Rows are points. Examples show where two turns around zero, p and q, send a point. Where does a point land after both, in the order given? Backwards means that the second turn is done in reverse. Each puzzle has new turns, and all numbers are rounded.
In the rows, 128 means zero.

Turn p:
[159 120 105] => [166 135 136]
[161 118 107] => [168 132 134]
[136 111  99] => [153 152 122]
[117 110 173] => [108  95  97]
[ 93 168 150] => [ 75 121 148]
[102 141 133] => [ 99 134 131]
Turn q:
[146 149 184] => [ 78 117 164]
[ 90  87 120] => [135 174  97]
[139 115 129] => [120 122 114]
[127 142 106] => [152 120 132]
[138 147 102] => [154 107 133]
Where do these land?
p, then q: [127 159 130] => [106 148 138]
p, then q: [ 95 154 138] => [132 168 145]
q, then p: [ 93 100 146] => [103 139 168]
p, then q: [162 117 103] => [111  88 128]
p, then q backwards: [133 149 103] => [104 148 137]
q, then p: [158  89 148] => [113 177 115]

Turn p:
[186 151 159] => [148 148  64]
[107 142 119] => [132 140 152]
[140 102 107] => [ 95 115 122]
[111 111 145] => [140 103 137]
[ 95 135 110] => [125 134 166]
Turn q:
[100 102 129] => [ 99 131 104]
[120 112 122] => [110 124 123]
[162  80 151] => [ 90 161 166]
[141 127 136] => [130 137 140]
[124 174 133] => [173 125 117]
[121 173  98] => [166  90 118]
Where do these land?
q, then p: [125 146 100] => [109 104 115]
p, then q: [126  93 119] => [ 98 134 109]
p, then q: [111 142 174] => [127 134 179]
q, then p: [116 138 160] => [123 163 123]
p, then q: [162 121  87] => [135 104  80]

Turn p:
[125 149 144 134] => [134 155 130 129]
[135 108  80  71] => [120  68 170 152]
[127 100 137 164] => [125 123  88 106]
[113 108 137 105] => [156 108 133 126]
[103 146 122 156] => [126 149 101 152]
[164 158 150 137] => [109 166 147 104]
Turn q:
[132 133 139 146] => [120 138 125 146]
[120 119 151 112] => [152 118 113 135]
[102 128 143 133] => [140 113 135 151]
[117 156 148  58] => [202 138 135 104]
[164 129  99 157] => [ 81 151 127 114]
[147 140  76 150] => [ 82 143 154 102]
[113  91 140 140] => [120  94 108 145]
Where do these land?
p, then q: [127 121 145 113] => [135 139 110 120]
p, then q: [110  84 105 163] => [ 94  90 140  92]
p, then q: [135 160 122  83] => [139 145 104 174]
q, then p backwards: [ 98 156 167 108] => [ 82 139 145  95]
q, then p: [167 108 115 147] => [140 119 127 175]
p, then q backwards: [130 101 115 161] => [147  88 129 130]
p, then q: [129 165 126 120] => [133 148 138 158]

Turn p:
[158 127 136 120] => [154 134 120 112]
[115 122 135  90] => [136  95 150 119]
[ 73 132  91 136] => [ 77 128 163 155]
[153 124 108 121] => [140 149 140 109]
[155 107 174 173] => [130 133  56 116]
[114 157 124 128] => [131 129 140 158]
Turn q:
[ 78  79 151 170] => [136 150  77 192]
[148 154 160 113] => [159 110 160 122]
[155 127 118 138] => [109 104 133 125]
[122 117 122 117] => [120 143 131 130]
[143 134  85  99] => [ 94 140 144  90]
[122 158 131 130] => [149 121 122 107]
Where do these land?
q, then p backwards: [109 180  91 139] => [167  77 149 128]
p, then q backwards: [110 125 144 106] => [154 137 137 143]
q, then p: [175 117 171 139] => [106 121  72 102]
q, then p: [144 103 107 122] => [106 108 128 150]
p, then q backwards: [101 114 128 134] => [148 115 111 137]

Turn p:
[163 106 107 144 147 137] => [108 118 131 161  94 135]
[141 144 133 144 140 108] => [139 122 151 146 130 113]
[107 136 120 143 108 126] => [154 146 118 120 124 124]
[107  92  67  95 151 141] => [114  95 110  88  72 159]
[136 152 160 139 151 106] => [128 124 163 139 150  97]
[109 155 132  76  86 136] => [149 114  93  97 176 149]
[109 151 161 143 104 152] => [134 160 104 126 160 101]
[153  87 144 141 137 118] => [ 98 146 155 150 117 147]
Turn q:
[133 131 101 106 225 131] => [154 198 146 134 101  65]
[132 101 176 113 141 123] => [137 127 142 166 168 117]
[134 144 107 108 144 146] => [124 151 126 137  95 123]
[130 123 139 140 108 158] => [ 99 129 114 133 142 146]
[113 105  94 124 101 123] => [118 120 160 103 116 155]
[125 147  95 116 137 132] => [128 139 129 119  90 123]
[156 133 133 141  97 118] => [143 115 105 124 137 161]
[111 144 140 130 102 114] => [124  89 122 127 126 129]
[118 125 167 175  98 108] => [125  85 105 109 177 131]
Where do these land?
p, then q: [ 99 161 130 157 141 136] => [178 109 130 124 119 135]
p, then q: [164  92 125 113 116 172] => [ 75 132 136  88 111 119]
p, then q: [114 139 154 169 160  85] => [165  88 103 156 159 114]
p, then q: [139 122  99 131 103  90] => [116 151  97 144 146 157]
p, then q: [ 86 130 141 135 133 109] => [153 115 124 165 114 124]
p, then q backwards: [117 160 154 120 127 138] => [120 122 153 156 147 119]
p, then q: [134 114 130 123 124 153] => [111 126 135 111 112 122]
q, then p: [166 105 138 107 111 171] => [131 139  93 136 114  73]
p, then q: [133 129  81  97 137  98] => [111 149 146 152 156 170]

Turn p:
[151 107 102  98 107 106] => [111 153 120 166 147 102]
[141 126 162 109 148 126] => [119 142 160 132 124 155]
[121 171  89 129 118 134] => [ 98 108  86 110 128 117]
[174 103 124 126  95 124] => [136 131 122 178 163 129]
[127 138 142 171 106 159] => [161  86 111 127 127 149]
[ 96  91 181 114 139  74] => [139 141 209 138 102 101]
[139 132 118 107 137 150] => [116 148 109 129 126 147]
[120 149 115 175 165 136] => [142 111 120  70 146 135]
[ 84 135 118 123 139 144] => [131 133 114 101  90 119]
Turn q:
[138 126 125 151 120 102] => [152 129 104 122 126 114]
[ 97 142 105 170 176 147] => [129 130 131 104  60 159]
[102 174 124 124 153 138] => [121 103 164 123  88 126]
[ 96 152 113 105  91 168] => [132 128 193 108 149 143]
[153 109 175 117 115 120] => [129 118 107 171 161 128]
[138  92 139 107 121 100] => [111 122  94 129 163 119]
[172 102 115 121 121 119] => [120 164 103 137 148 106]
Where do these land?
p, then q: [120 123 167 162 139 106] => [114 121 106 173 151 137]
p, then q: [166 141  96 118 151 141] => [100 127 156 108  90 131]
p, then q: [132 109 152 176 134 190] => [111 200 139 165 137 122]
q, then p: [104 144 151 106 108 113] => [154 158 157 130 134 130]
q, then p: [152 156  61 133 131  98] => [ 64 115 152 157 129  95]
p, then q: [112 104 109  98 136 137] => [153 121 151 119 121  98]
q, then p: [124 113 163 109  89 115] => [148 161 142  94 151 139]
p, then q: [114 134 124 121 137 125] => [127 118 136 122 140 122]

Turn p:
[134 158 101 119 120 149  94 101] => [116  89 146 117 126 137 136  84]
[119 100  93 128 117 147 221 158] => [193 100 126 153 135  93  99 195]
[136 173 214 121 138 130 100 144] => [ 93 198 161  82 135 106 150 109]
[130 102 158 115 109 144 100 114] => [101 133 127 132 163 136 163 129]
[134 115 129 103 159 150 125 118] => [102 116 133 152 121 101 140 128]
[134 135 119 138 132 133  96 139] => [116 131 148 135 124 150 122 110]
[145 119 160 148 142 146  91 120] => [ 87 153 136 139 155 132 126 105]
[132 121 100 122 122  85 126 125] => [150 124 100 136 101 153 136 122]
[138 125 142 150 121  97 200 127] => [178 153  87 119 135  97 103 150]
[130 122  92 125 114 102 125 138] => [155 116 120 139 108 157 131 128]
[ 75 137 101 138 135 125 130 122] => [115  95 121 104 105 145 102 151]
Turn q:
[114 137 144 112 155  87 131 117] => [119 129 152 149 153 124 115 166]
[ 83 117 148 149 160  74 131 148] => [ 62 109 142 149 146 122 119 167]
[124 112  94 139 120 153 137 116] => [141 114 106 140  94 137 133 114]
[156 142 112 166 136 160 127 125] => [132 140 125 121  91 116 102  91]
[186 107 157  95  79 133 111 142] => [163 121 147  71 167 153 151  94]
[148 120 133 114  75 122 110 124] => [150 124 128  82 134 157 146 130]
[131 121 132 129 122 194 116 122] => [141 157  96 134 120 141 139  81]
[107 130 111 113 167  88 114 142] => [106 125 166 159 126 114 145 161]
[133 131 126 139 122 150 130  91] => [148 141 110 133 114 147 105 120]
[150 123 117 132 124 175 171 127] => [159 112  95 135 121 109 117  86]
[ 77 168 135 120 148  71 130 155] => [ 87 136 141 135 143  88 135 197]
Where do these land?
q, then p backwards: [105 141  94 152 122 166 164 149] => [135 128 118 105 168  99 154  85]
q, then p: [119 112 156 108 107 103 146 165] => [114 130 113 156  94 105 126 165]
q, then p backwards: [142 126 144  92 153 126  98 122] => [158 122 144 130 107 145 112 162]
q, then p: [152 144  96 115 141 119 104 132] => [146 161 124 106 150 116 145 123]
q, then p: [ 80  94  99 104 167 104 123  98] => [137 151 149 136 170 143  65 157]
q, then p backwards: [ 99 150 146 157 106 153  99  98] => [110 120 155 159 142  74 116 134]
p, then q: [154  94 139 172 103 155 153 118] => [104 145 178 162 105 115 108 109]
p, then q: [142 118 153  97 133 111 135  84] => [146  90 126 147 106 111 119 164]
p, then q: [153 141 104 148  95 130  95 147] => [146 158 117 139 140 146  99  89]
p, then q: [135 159 150 134 153 113 162 167] => [137 153 154  76 142 115 129 154]
